Each row is a point. The ring and each string are closed loops that go straight from each point to the next, and from the last back to the first. Before rounding, they use only three directions, however many columns there are. Count how often each string passes through the ring. Passing back the other way cancels.

Ring (10 x 4):
[0.60 0.19 0.01 0.23]
[0.32 0.57 -0.11 0.16]
[-0.19 0.66 -0.19 0.07]
[-0.54 0.49 -0.20 0.02]
[-0.79 0.07 -0.13 0.02]
[-0.75 -0.37 -0.03 0.07]
[-0.40 -0.71 0.11 0.15]
[0.06 -0.75 0.19 0.23]
[0.34 -0.61 0.19 0.26]
[0.60 -0.24 0.13 0.27]
String:
[0.58 -0.37 -0.18 0.35]
[0.28 -0.22 -0.20 0.27]
[0.20 -0.07 0.26 0.15]
[0.21 -0.06 0.15 0.17]
[0.46 0.04 0.43 0.15]
[0.91 0.13 0.47 0.21]
[1.08 0.03 -0.28 0.40]
[0.58 -0.03 -0.29 0.32]
[0.07 -0.06 -0.12 0.20]
[0.20 0.00 0.23 0.14]
[0.74 -0.07 0.44 0.21]
[0.87 -0.25 0.26 0.29]
[0.77 -0.40 -0.19 0.38]
[0.39 -0.32 -0.34 0.34]
Times through: 2
String (15 x 4):
[0.27 0.22 0.45 0.08]
[0.72 0.43 0.27 0.17]
[0.87 0.44 -0.04 0.26]
[0.76 0.28 -0.34 0.32]
[0.27 0.04 -0.22 0.24]
[0.27 0.09 0.16 0.16]
[0.33 0.12 0.44 0.11]
[0.84 0.10 0.39 0.21]
[1.11 -0.10 -0.13 0.39]
[0.97 -0.07 0.16 0.31]
[0.68 0.03 0.49 0.17]
[0.16 0.01 0.24 0.13]
[0.21 -0.02 -0.03 0.20]
[0.36 0.00 -0.22 0.26]
[0.24 0.09 0.10 0.16]
Times through: 1
